Rows are points. The last column is the point's height on a tilted bowl or saddle (a function of degree 2), plus a little noise. Count its main directions that bend up, bend down and stay straight.

Points, 10 rows:
[[-0.24  0.03  0.08]
 [ 0.32  0.63  0.67]
 [-0.56  0.33  0.52]
 [ 0.33  0.28  0.16]
 [-0.21 -0.13  0.08]
 [-0.60 -0.05  0.50]
 [ 0.41 -0.09  0.04]
 [ 0.35 -0.57  0.34]
 [ 0.43  0.39  0.36]
 [-0.10  0.56  0.42]]
Directions: 2 up, 0 down, 0 straight

Points:
[[-0.13  0.28  0.29  0.17]
 [-0.20 -0.28 -0.20  0.19]
 [ 0.63  0.08  0.26  0.36]
 [-0.17 -0.02 -0.42  0.17]
 [-0.05 -0.21 -0.38  0.19]
 [ 0.41  0.04 -0.65  0.32]
 [ 0.06  0.24  0.90  0.59]
 [ 0.21  0.29  0.00  0.11]
 [-0.85 -0.07 -0.37  0.52]
 [-0.71 -0.34  0.81  0.71]
 [ 0.71 -0.56  0.65  0.80]
 [-0.21 -0.22  0.04  0.16]
 [ 0.48 -0.03 -0.04  0.23]
 [ 0.13  0.00 -0.19  0.11]
 [-0.33 -0.11  0.30  0.22]
 [-0.22  0.26 -0.04  0.11]]
Directions: 3 up, 0 down, 0 straight

Points (25 x 5):
[[-0.66 -0.03  0.49 -0.39  0.47]
 [-0.61  0.90 -0.37  0.85 -0.89]
 [ 0.80  0.73 -0.11  0.17 -0.68]
 [ 0.02  0.05  0.58  0.20  0.38]
 [ 0.35 -0.65  0.31 -0.51  0.22]
 [-0.23 -0.42  0.33  0.06  0.51]
 [ 0.25  0.02  0.42  0.45  0.32]
 [-0.42  0.21 -0.70  0.20 -0.17]
 [-0.07 -0.35 -0.45  0.36  0.32]
 [-0.47 -0.27  0.31  0.12  0.34]
 [ 0.00  0.15  0.43 -0.01  0.22]
 [-0.07 -0.40  0.08  0.47  0.48]
 [ 0.16 -0.14 -0.19 -0.07  0.21]
 [ 0.45  0.54 -0.02  0.46 -0.21]
 [-0.02  0.07 -0.03  0.04  0.13]
 [ 0.02 -0.15  0.16  0.48  0.33]
 [ 0.64  0.04 -0.17 -0.13 -0.21]
 [ 0.01  0.03 -0.36 -0.77  0.33]
 [ 0.07 -0.20 -0.86  0.07  0.45]
 [ 0.03  0.01  0.73 -0.46  0.24]
 [ 0.11 -0.36  0.26 -0.05  0.39]
 [-0.12  0.30  0.84 -0.05  0.47]
 [-0.44  0.64 -0.07  0.11 -0.05]
 [ 0.24 -0.06 -0.22 -0.03  0.14]
 [ 0.10  0.38 -0.50  0.11  0.01]]
Directions: 2 up, 1 down, 1 straight

Points, 22 rows:
[[-0.83 -0.03 -0.34 -0.07  0.54]
 [ 0.07 -0.57 -0.29  0.01  0.06]
 [-0.03 -0.30  0.48  0.14  0.08]
 [ 0.19 -0.11  0.02 -0.06 -0.07]
 [-0.45 -0.13 -0.41 -0.51 -0.18]
 [-0.55 -0.24 -0.12  0.25  0.27]
 [-0.50  0.27  0.09  0.30  0.58]
 [-0.48 -0.33  0.44  0.37  0.38]
 [ 0.15  0.31 -0.46  0.54  0.04]
 [-0.30  0.06 -0.28 -0.90 -0.69]
 [ 0.33 -0.07 -0.51 -0.22 -0.12]
 [ 0.41  0.27  0.04  0.29  0.10]
 [-0.28  0.08  0.57 -0.30 -0.21]
 [ 0.32  0.22  0.38 -0.04 -0.16]
 [-0.71  0.05  0.19 -0.39  0.23]
 [-0.18 -0.10  0.74 -0.47 -0.58]
 [ 1.05 -0.30  0.60  0.16  0.76]
 [-0.66 -0.10 -0.46 -0.23  0.19]
 [-0.09  0.59  0.09  0.37  0.36]
 [-0.22  0.22  0.37  0.44  0.39]
 [-0.24  0.54  0.21  0.60  0.59]
 [-0.06 -0.25 -0.13 -0.37 -0.26]]
Directions: 1 up, 1 down, 2 straight

Points (42 x 7):
[[ 0.70 -0.12  0.38  0.84 -0.06 -0.61  0.23]
 [ 0.01  0.55  0.66  0.11  0.45  0.31 -0.84]
 [ 0.07  0.10 -0.19  0.13 -0.45 -0.54  0.09]
 [ 0.25 -0.16  0.11  0.63 -0.08 -0.20  0.19]
 [-0.22  0.04  0.19 -0.43  0.40 -0.05  0.04]
 [ 0.39  0.14  0.28 -0.19  0.17 -0.49 -0.27]
 [ 0.37  0.17  0.36 -0.50  0.14 -0.12 -0.44]
 [ 0.07  0.31  0.54 -0.40  0.19  0.78 -0.66]
 [ 0.02 -0.23 -0.01 -0.48 -0.55 -0.19 -0.26]
 [ 0.15 -0.39 -0.47  0.20 -0.31  0.21  0.19]
 [-0.53 -0.41 -0.86  0.71 -0.46 -0.07 -0.54]
 [-0.31 -0.91 -0.44 -0.13 -0.07  0.34  0.64]
 [-0.32  0.00 -0.42  0.09  0.35  0.06  0.17]
 [ 0.44  0.42  0.29 -0.74 -0.36  0.70 -1.26]
 [ 0.15 -0.09  0.22  0.20  0.16  0.12  0.09]
 [ 0.05  0.34 -0.29  0.42  0.71 -0.13 -0.22]
 [ 0.38 -0.43  0.12  0.50  0.42  0.07  0.16]
 [-0.32 -1.02  0.25  0.25 -0.14 -0.41 -0.22]
 [-0.33  0.51 -0.41 -0.21 -0.11 -0.27 -0.25]
 [-0.36  0.18  0.27  0.39  0.08 -0.62 -0.07]
 [ 0.07  0.23  0.59 -0.04  0.47  0.30 -0.41]
 [-0.05  0.64  0.49  0.14  0.17 -0.41 -0.35]
 [-0.25 -0.16  0.21 -0.15  0.18  0.36  0.22]
 [ 0.05  0.11 -0.20 -0.64 -0.26  0.87 -0.35]
 [-0.09  0.49 -0.15 -0.67  0.21  0.00 -0.38]
 [ 0.79  0.19 -0.48  0.15  0.11  0.34 -0.41]
 [ 0.08  0.32  0.06 -0.22  0.41 -0.35 -0.17]
 [-0.08  0.17 -0.22  0.09  0.17 -0.35  0.04]
 [-0.50 -0.56 -0.58 -0.34  0.32 -0.35  0.16]
 [-0.37 -0.80 -0.77 -0.37 -0.82  0.14 -0.42]
 [-0.88  0.47  0.24  0.36 -0.72 -0.28 -0.42]
 [-0.54 -0.03 -0.31  0.31  0.00  0.00 -0.03]
 [-0.14  0.08  0.18  0.31 -0.24  0.84 -0.41]
 [-0.14  0.19 -0.40 -0.01  0.96 -0.22  0.05]
 [ 0.52 -0.51  0.36  0.08  0.14 -0.01  0.19]
 [-0.04 -0.42 -0.03  0.13  0.33  0.12  0.39]
 [ 0.35 -0.07  0.69  0.34  0.22 -0.50 -0.24]
 [-0.51 -0.39 -0.10 -0.64 -0.28  0.03 -0.03]
 [ 0.25 -0.39 -0.15 -0.20 -0.10  0.73  0.45]
 [ 0.25 -0.02  0.01  0.04 -0.32  0.21  0.02]
 [-0.23  0.07 -0.16  0.06 -0.11  0.40 -0.02]
 [-0.44  0.14  0.56  0.24 -0.25 -0.11 -0.31]]
Directions: 1 up, 4 down, 1 straight

Points:
[[ 0.29  0.35  0.45  0.12 -0.31 -0.81  0.39  0.46  0.67]
 [ 0.05  0.56  0.11 -0.40  0.08 -0.15  0.87  0.31  0.35]
 [-0.56  0.06  0.50 -0.06  0.05 -0.17 -0.18 -0.52  0.29]
 [-0.19  0.35 -0.06 -0.36  0.33  0.10  0.13  0.22  0.03]
 [ 0.49 -0.02  0.54  0.00  0.23 -0.37  0.45  0.12  0.31]
 [ 0.73  0.35 -0.66  0.67  0.04  0.41 -0.57  0.57  0.34]
 [-0.27 -0.28  0.04 -0.33  0.20 -0.63 -0.31 -0.46  0.09]
 [ 0.28 -0.50  0.15 -0.46 -0.20 -0.78 -0.32  0.50  0.05]
 [-0.20 -0.17  0.66 -0.90 -0.10  0.47  0.32  0.30  0.35]
 [-0.43  0.09  0.91  0.15  0.33  0.71 -0.23  0.14  0.86]
 [ 0.36 -0.08  0.29  0.06 -0.02  0.46 -0.27 -0.44  0.20]
 [-0.37  0.56 -0.19 -0.14 -0.09 -0.24  0.18  0.39  0.17]
 [ 0.20  0.23 -0.22 -0.20 -0.04 -0.16 -0.50 -0.21  0.05]
 [-0.45 -0.09  0.17 -0.19 -0.20  0.01 -0.70  0.50  0.37]
 [ 0.19  0.66  1.17  0.32  0.36  0.10  0.06  0.40  1.10]
 [-0.47 -0.97  0.65  0.05  0.56 -0.65 -0.37  0.23  0.74]
 [-0.14 -0.21  0.84  0.13 -0.41 -0.01  0.60 -0.27  0.61]
 [-0.06  0.25  0.40  0.15  0.24 -0.17 -0.29 -0.41  0.20]
 [ 0.16 -0.66 -0.10 -0.62  0.35  0.11 -0.63  0.01  0.13]
 [ 0.32  0.15  0.62  0.44  0.01  0.13  0.02  0.41  0.48]
 [ 0.04 -0.46  0.45 -0.15 -0.69  0.19  0.53 -0.63  0.34]
 [ 0.30 -0.05 -0.34 -0.17  0.37 -0.14 -0.31  0.04 -0.10]
 [ 0.17 -0.13  0.51 -0.07  0.28  0.57  0.25  0.56  0.35]
 [-0.38 -0.13  0.08  0.86  0.13 -0.38 -0.04  0.04  0.59]
 [ 0.38 -0.45 -0.17  0.56 -0.01 -0.02 -0.69  0.53  0.42]
 [-0.46  0.29  0.14 -0.22  0.11  0.06 -0.72 -0.34  0.29]
 [-0.36  0.27 -0.36  0.19  0.18  0.26 -0.14  0.37  0.08]
 [-0.02 -0.29  0.06  0.25  0.24 -0.08 -0.45 -0.31  0.07]
 [ 0.27  0.25 -0.19 -0.26 -0.34  0.43  0.65 -0.46  0.35]
 [-0.17  0.26  0.06  0.75 -0.21 -0.50  0.61 -0.13  0.72]
 [ 0.57  0.18  0.09 -0.24 -0.22  0.17 -0.12  0.52  0.06]
 [ 1.01  0.27 -0.18 -0.17  0.36  0.35  0.36 -0.73  0.41]
 [ 0.68  0.19 -0.42 -0.03 -0.57  0.14 -0.27 -0.68  0.29]
 [ 0.10 -0.04 -0.11 -0.50  0.10 -0.50  0.08  0.42 -0.01]
 [ 0.10  0.41 -0.74 -0.25 -0.28 -0.66  0.07  0.57  0.36]
 [-0.13  0.10  0.10  0.33 -0.21 -0.34  0.84 -0.10  0.55]
 [-0.43 -0.18  0.22 -0.46 -0.15  0.00  0.12  0.42  0.09]
 [-0.56 -0.10  0.18 -0.30 -0.06  0.85  0.28  0.47  0.28]
 [ 0.19  0.09 -0.04  0.20 -0.43  0.22  0.25 -0.29  0.16]
 [-0.45 -0.60 -0.03  0.61  0.11 -0.15  0.08  0.13  0.52]
 [-0.09  0.29 -0.04  0.20 -0.75  0.52  0.19 -0.74  0.26]
 [ 0.66  0.31 -0.04 -0.61 -0.19  0.05 -0.43 -0.56  0.31]
 [ 0.01 -0.42 -0.38  0.06 -0.82  0.06 -0.28 -0.44  0.18]
 [-0.10 -0.47 -0.41  0.32 -0.02  0.01 -0.22  0.37  0.24]
 [ 0.04 -0.72  0.07 -0.40 -0.02  0.43  0.34 -0.20  0.21]
 [-0.04  0.16 -0.27 -0.64  0.52  0.58 -0.25  0.51  0.18]
 [-0.06 -0.19  0.51  0.10 -0.79 -0.16 -0.25  0.44  0.38]
 [-0.41 -0.43  0.04  0.35  0.30  0.20 -0.33 -0.40  0.25]
 [ 0.20 -0.07  0.39  0.02  0.41  0.40  0.50 -0.26  0.35]
 [-0.01 -0.45 -0.36 -0.02 -0.10  0.62  0.34  0.44  0.23]
 [ 0.51 -0.21 -0.25 -0.98  0.12 -0.45  0.15  0.07  0.04]
 [ 0.30  0.30 -0.39 -0.27 -0.47  0.30  0.30 -0.18  0.18]
 [-0.65 -0.18  0.34  0.50 -0.23 -0.51 -0.36 -0.09  0.61]
 [ 0.35 -0.27 -0.22 -0.41 -0.87  0.59  0.71 -0.28  0.50]
 [-0.06  0.31 -0.09 -0.15  0.32  0.01 -0.20 -0.45  0.00]
 [-0.35  0.25  0.21 -0.48 -0.10  0.01 -0.16 -0.34  0.15]
 [-0.35 -0.82 -0.02 -0.02 -0.25 -0.47 -0.33  0.80  0.44]
 [ 0.07  0.07 -0.27  0.19 -0.01 -0.47  0.26  0.13  0.15]
 [-0.03  0.13 -0.33  0.19  0.36 -0.33 -0.29 -0.49 -0.02]
 [-0.62 -0.31  0.34 -0.56  0.04  0.54  0.17  0.17  0.29]
 [ 0.50  0.28 -0.69  0.02  0.27 -0.59  0.15  0.46  0.06]
 [-0.41  0.52  0.15  0.60  0.62  0.20 -0.05 -0.07  0.29]
 [-0.25  0.46 -0.24  0.48  0.20  0.54 -0.11  0.39  0.15]
 [-0.70  0.08  0.64  0.28  0.36 -0.41  0.43  0.04  0.78]
 [-0.19  0.42 -0.21 -0.07 -0.10 -0.35 -0.05 -0.06  0.12]
 [ 0.48 -0.02  0.19  0.30 -0.56 -0.33  0.54 -0.40  0.51]
 [ 0.11  0.38 -0.29  0.07 -0.20 -0.02  0.14 -0.14  0.06]
 [-0.56  0.10  0.22 -0.38  0.46 -0.23 -0.32  0.07  0.30]]
Directions: 5 up, 0 down, 3 straight

Points, 63 rows:
[[ 0.16  0.04  0.56 -0.48  0.40 -0.16  0.17  0.64 -0.26]
 [-0.29 -0.07 -0.01 -0.51  0.23  0.06 -0.08  0.31  0.03]
 [ 0.11 -0.40  0.12  0.49 -0.31  0.20 -0.10  0.57  0.03]
 [ 0.04 -0.37 -0.08  0.48  0.33  0.16  0.05 -0.06 -0.17]
 [ 0.21 -0.09  0.92  0.52 -0.05  0.47  0.05 -0.37 -0.28]
 [ 0.65 -0.23  0.05  0.53 -0.78  0.18 -0.84 -0.63 -0.37]
 [ 0.33  0.01  0.16 -0.17  0.06 -0.15 -0.37 -0.02  0.09]
 [-0.02 -0.18 -0.62 -0.35 -0.07  0.25 -0.44 -0.01  0.34]
 [-0.07  0.17 -0.47 -0.13  0.17 -0.85 -0.30 -0.42 -0.38]
 [ 0.75 -0.49 -0.87 -0.29 -0.76  0.29 -0.37  0.22 -0.51]
 [ 0.08 -0.71  0.31  0.02  0.20  0.01 -0.07  0.03 -0.04]
 [-0.69 -0.05 -0.18  0.31  0.44  0.26  0.07  0.80 -0.42]
 [-0.49  0.11 -0.63 -0.20 -0.06  0.18 -0.42 -0.08  0.39]
 [ 0.24 -0.74 -0.18  0.25 -0.64  0.05  0.34  0.16 -0.09]
 [-0.18 -0.32 -0.19  0.71  0.67  0.25  0.56 -0.22 -0.50]
 [-0.08  0.32  0.50  0.00  0.38 -0.18  0.44  0.31 -0.48]
 [ 0.54 -0.45  0.41 -0.79  0.13  0.16 -0.10 -0.04 -0.03]
 [ 0.33 -0.42  0.05  0.23  0.61  0.50  0.18 -0.18  0.04]
 [ 0.05  0.05 -0.59  0.15  0.50 -0.22 -0.24 -0.29  0.18]
 [-0.41  0.52 -0.35  0.35 -0.18 -0.18  0.16 -0.16  0.08]
 [ 0.11 -0.39  0.57  0.19  0.21 -0.47  0.00 -0.34 -0.60]
 [ 0.16  0.09 -0.13 -0.15  0.78 -0.73  0.21  0.38 -0.67]
 [-0.81 -0.34  0.40 -0.35 -0.02 -0.27  0.66 -0.29 -0.18]
 [ 0.08 -0.22  0.72 -0.59  0.65  0.25  0.35  0.29 -0.22]
 [ 0.07  0.04  0.09  0.32  0.58 -0.74  0.73 -0.26 -1.31]
 [-0.43  0.27 -0.89  0.03 -0.28 -0.19 -0.01  0.26  0.43]
 [-0.22  0.56 -0.65 -0.17  0.00  0.36 -0.57 -0.32  0.84]
 [-0.42 -0.12 -0.32 -0.26  0.18  0.05 -0.03 -0.17  0.08]
 [-0.76 -0.25  0.31 -0.63 -0.22  0.52  0.37  0.70 -0.39]
 [ 0.37  0.29 -0.17 -0.54  0.11  0.64  0.32  0.42  0.03]
 [-0.11  0.32  0.14 -0.52  0.23  0.71  0.42 -0.36  0.12]
 [-0.73 -0.19 -0.09 -0.21  0.83  0.40  0.15 -0.37 -0.27]
 [-0.26 -0.09  0.57  0.16  0.59 -0.15 -0.35 -0.10 -0.29]
 [ 0.06  0.16 -0.10  0.71  0.09 -0.01  0.45 -0.07 -0.30]
 [-0.56 -0.02 -0.53  0.34 -0.44 -0.33 -0.11  0.33  0.20]
 [-0.49  0.17  0.04 -0.59 -0.27  0.23 -0.10  0.19  0.14]
 [-0.01  0.02  0.21  0.20 -0.59 -0.79  0.27  0.39  0.05]
 [ 0.32  0.40 -0.87 -0.47  0.19 -0.03 -0.24  0.62  0.46]
 [ 0.25  0.45 -0.28  0.09  0.47  0.16  0.30  0.38  0.18]
 [ 0.47  0.08  0.54  0.07  0.59 -0.65 -0.12  0.16 -0.63]
 [ 0.48 -0.29 -0.47  0.78 -0.18 -0.35 -0.49 -0.61 -0.64]
 [-0.19  0.14 -0.18  0.25  0.12 -0.13 -0.36 -0.16  0.04]
 [ 0.20 -0.12 -0.63  0.07  0.37  0.10 -0.36  0.14  0.47]
 [ 0.41  0.04 -0.55 -0.33  0.26 -0.06 -0.23 -0.23  0.26]
 [ 0.14 -0.27 -0.22  0.51  0.50 -0.42 -0.26 -0.34 -0.42]
 [-0.20  0.26  0.01 -0.55 -0.08 -0.26 -0.06  0.10  0.07]
 [-0.34 -0.83  0.06  0.12  0.06 -0.09 -0.12  0.02 -0.10]
 [ 0.43 -0.18  0.46 -0.41  0.30  0.17 -0.08  0.56  0.09]
 [-0.20 -0.52  0.31 -0.40 -0.01 -0.21  0.39  0.19 -0.11]
 [-0.63 -0.47  0.23  0.48  0.18 -0.17 -0.19 -0.11 -0.47]
 [-0.69  0.59  0.05 -0.12 -0.69  0.45  0.16 -0.02  0.29]
 [-0.30 -0.33  0.85  0.20  0.40  0.04  0.51  0.24 -0.52]
 [-0.03  0.52 -0.28 -0.71 -0.09  0.68 -0.16 -0.14  0.52]
 [ 0.45 -0.38  0.25 -0.46 -0.11  0.89 -0.05  0.22 -0.08]
 [-0.25  0.08 -0.34 -0.15 -0.05 -0.42 -0.94 -0.65  0.11]
 [-0.63 -0.03 -0.13  0.13 -0.35 -0.37 -0.18 -0.37 -0.05]
 [ 0.62 -0.54 -0.11  0.30  0.02  0.19 -0.16 -0.01 -0.08]
 [-0.10  0.26  0.22 -0.52  0.22 -0.01  0.49  0.13 -0.20]
 [ 0.01  1.03  0.01 -0.32  0.09  0.67  0.07  0.22  0.49]
 [ 0.37 -0.28 -0.11 -0.38  0.01  0.50  0.32 -0.02 -0.11]
 [-0.18  0.71 -0.40  0.28  0.70  0.27 -0.41 -0.23  0.77]
 [-0.42  0.40  0.29 -0.33 -0.20 -0.34 -0.06  0.14  0.02]
 [-0.28 -0.06 -0.22  0.39  0.10 -0.04  0.49  0.45 -0.20]]
Directions: 2 up, 3 down, 3 straight

Points:
[[-0.22 -0.11  0.12  0.27 -0.08 -0.12  0.06 -0.24  0.27]
 [ 0.08 -0.68  0.54  0.18 -0.52 -0.38  0.23  0.02  0.59]
 [-0.35 -0.50 -0.26  0.30 -0.34 -0.44  0.30 -0.03  0.34]
 [-0.16 -0.06 -0.63  0.41 -0.08 -0.34  0.13 -0.23  0.25]
 [-0.32 -0.23  0.43  0.29 -0.07 -0.18  0.23  0.23  0.34]
 [-0.78 -0.60 -0.84  0.38  0.09  0.22  0.49 -0.64  0.54]
 [ 0.87  0.28  0.35  0.21 -0.51  0.21 -1.17 -0.80  0.80]
 [-0.18 -0.14 -0.03 -0.07  0.10  0.12 -0.40  0.02  0.05]
 [-0.76  0.17  0.00  0.28  0.25 -0.07  0.34  0.50  0.26]
 [-0.10 -0.10  0.32  0.17  0.57 -0.15  0.07 -0.26  0.31]
 [ 0.22  0.31 -0.26 -0.34  0.03  0.19  0.55 -0.09  0.17]
 [-0.31 -0.42 -0.67 -0.28 -0.11 -0.32 -0.59  0.53  0.04]
 [-0.14  0.55  0.04 -0.58 -0.21  0.24  0.33 -0.47  0.27]
 [-0.66 -0.08 -1.12  0.55 -0.23 -0.27 -0.32 -0.10  0.32]
 [ 0.10  0.08  0.43 -0.04 -0.03  0.28  0.17  0.19  0.26]
 [-0.46  1.07  0.43 -0.05 -0.11  0.57  0.56  0.46  0.64]
 [-0.13  0.25 -0.08  0.14 -0.69  0.10 -0.57  0.17  0.09]
 [-0.11  0.61 -0.75 -0.01 -0.42 -0.13  0.62 -0.19  0.20]
 [ 0.24  0.22 -0.22 -0.05 -0.23 -0.27  0.07 -0.10  0.16]
 [-0.03 -0.23 -0.41 -0.70  0.48  0.30 -0.71  0.92  0.06]
 [-0.13 -0.22  0.14  0.59  0.21 -0.58  0.17  0.24  0.42]
 [ 0.34  0.54 -0.17  0.21 -0.13  0.12  0.95 -0.74  0.81]
 [ 0.07  0.12  0.20  0.35  0.19  0.30 -0.23  0.27  0.24]
 [-0.19  0.10  0.63 -0.61 -0.94 -0.11  0.20 -0.68  0.56]
 [ 0.58  0.91 -0.09 -0.09 -0.04 -0.05  0.25 -0.44  0.47]
 [-0.08  0.34 -0.03 -0.27 -0.07  0.30  0.33  0.42  0.07]
 [ 0.77  0.07  0.41  0.30 -0.19 -0.47  0.15  0.42  0.66]
 [ 0.77  0.09 -0.45 -0.30  0.19  0.52  0.17  0.05  0.16]
 [-0.45  0.54 -0.05 -0.35  0.29 -0.26  0.22 -0.43  0.27]
 [ 0.31 -0.42 -0.01  0.26  0.12 -0.13 -0.21 -0.18  0.34]
 [-0.06 -0.14 -0.02 -0.59  0.40  0.38 -0.35 -0.45  0.11]
 [-0.16  0.70 -0.64  0.27  0.31 -0.18  0.41 -0.28  0.24]
 [-0.18  0.12 -0.17  0.25  0.40  0.19 -0.31  0.26  0.08]
 [-0.22 -0.49  0.30  0.14 -0.54  0.44  0.53  0.63  0.32]
 [ 0.06  0.03 -0.15  0.01  0.00  0.56  0.03 -0.24  0.11]
 [-0.27  0.78 -0.02  0.21  0.17 -0.10  0.29 -0.67  0.50]
 [ 0.62 -0.17  0.27  0.47  0.14 -0.75  0.30  0.00  0.70]
 [ 0.18 -0.21 -0.68  0.51  0.06  0.56 -0.45  0.31  0.12]
 [-0.12  0.08  0.01 -0.18 -0.17  0.12 -0.27  0.37  0.02]
 [ 0.51  0.30 -0.78  0.13  0.90  0.29  0.51  0.01  0.22]
 [-0.75 -0.38 -0.33  0.11 -0.26 -0.54  0.51 -0.18  0.35]
 [-0.25  0.44  0.00  0.08  0.06  0.02  0.54  0.84  0.23]
 [ 0.13 -0.29 -0.49  0.36 -0.39  0.11  0.37  0.40  0.19]
 [-0.71 -0.11 -0.02 -0.18  0.32  0.19  0.04  0.28  0.06]
 [ 0.02  0.12  0.71  0.23  0.79  0.39  0.45 -0.40  0.66]
 [ 0.12  0.02 -0.06 -0.35 -0.06 -0.10  0.10  0.55  0.08]
 [ 0.10 -0.58  0.71  0.23  0.25  0.31  0.32 -0.57  0.61]
 [-0.32 -0.35  0.01 -0.12 -0.41 -0.67  0.89  0.27  0.44]
 [ 0.25 -0.42 -0.16  0.85  0.07 -0.63  0.32  0.04  0.65]
 [ 0.06 -0.28  0.22  0.48 -0.38 -0.70 -0.01  0.13  0.57]
 [-0.47  0.50  0.00  0.02  0.17  0.01  0.61  1.31  0.39]
 [ 0.44  0.30  0.16  0.64 -0.11  0.03  0.12  0.09  0.49]
 [ 0.47 -0.08 -0.19 -0.21  0.18  0.22 -0.44 -0.81  0.35]
 [ 0.48 -0.05  0.14 -0.40  0.44 -0.83 -0.15  0.50  0.49]
 [ 0.00 -0.18 -0.23  0.19  0.42  0.18 -0.19  0.16  0.07]
 [-0.33  0.11 -0.09 -0.89 -0.63  0.72  0.02  0.11 -0.05]
 [-0.14 -0.01  0.90 -0.16  0.00 -0.06 -0.27 -0.07  0.46]
 [ 0.06  0.43  0.06 -0.03 -0.31 -0.38 -0.33 -0.04  0.23]
 [ 0.21 -0.05 -0.04 -0.29  0.56 -0.08  0.30 -0.05  0.18]
 [ 0.74 -0.27 -0.45 -0.34  0.06 -0.14 -0.46  0.02  0.20]
 [-0.17 -0.13  0.30 -0.11  0.15  0.42 -0.28  0.02  0.13]
 [ 0.18  0.08  0.02  0.37 -0.13  0.13  0.29 -0.41  0.42]
 [-0.27  0.32 -0.63 -0.45 -0.06  0.00 -0.31 -0.01 -0.14]
 [-0.03 -0.45 -0.20 -0.08  0.21 -0.01  0.46  0.27  0.10]
 [-0.01  0.05  0.04  0.00 -0.41 -0.16 -0.12 -0.01  0.16]
 [-0.24 -0.29  0.28  0.21 -0.21  0.15  0.60  0.52  0.30]
 [ 0.05  0.73  0.60  0.51 -0.23  0.42  0.14 -0.36  0.73]]
Directions: 6 up, 0 down, 2 straight
